Each row is a point. Each copy is the shape, with its points in the same order, stretched, turned, moved and blurred by noise. Say if it was mirrored as well.

Shape (7 x 3)
array([[ -6, -22, -25],
       [-12, -22, -21],
       [ 25,  52,  76],
       [-18,  -2, -19],
       [ 30,  38,  44],
       [  7,   5, -45],
       [ 52, -46, -19]])
Copy 1 (7 x 3)
array([[-31, -10, -13],
       [-22, -14,  -7],
       [ 60,  44,  60],
       [-24,   7,  -9],
       [ 55,  30,  32],
       [ -5,   2, -36],
       [ 19, -53, -10]])
Copy 1 is: only turned
Copy 2 (7 x 3)
array([[-28, -40,   5],
       [-30, -41,   6],
       [ 46,  49,  79],
       [-36, -21,  11],
       [ 35,  35,  48],
       [-33, -11, -21],
       [ 21, -55, -29]])
Copy 2 is: only turned
Copy 3 (7 x 3)
array([[-10, -29, -48],
       [-25, -33, -39],
       [-30,  43,  52],
       [-32, -19, -45],
       [-17,  38,  24],
       [ -9,   3, -66],
       [ 43, -22, -23]])
Copy 3 is: only turned
Copy 4 (7 x 3)
array([[  8, -13, -38],
       [  1,  -1, -31],
       [ 34,  19,  77],
       [-12,  -3, -20],
       [ 26,  -2,  54],
       [-17, -38, -21],
       [ 54, -51, -23]])
Copy 4 is: mirrored
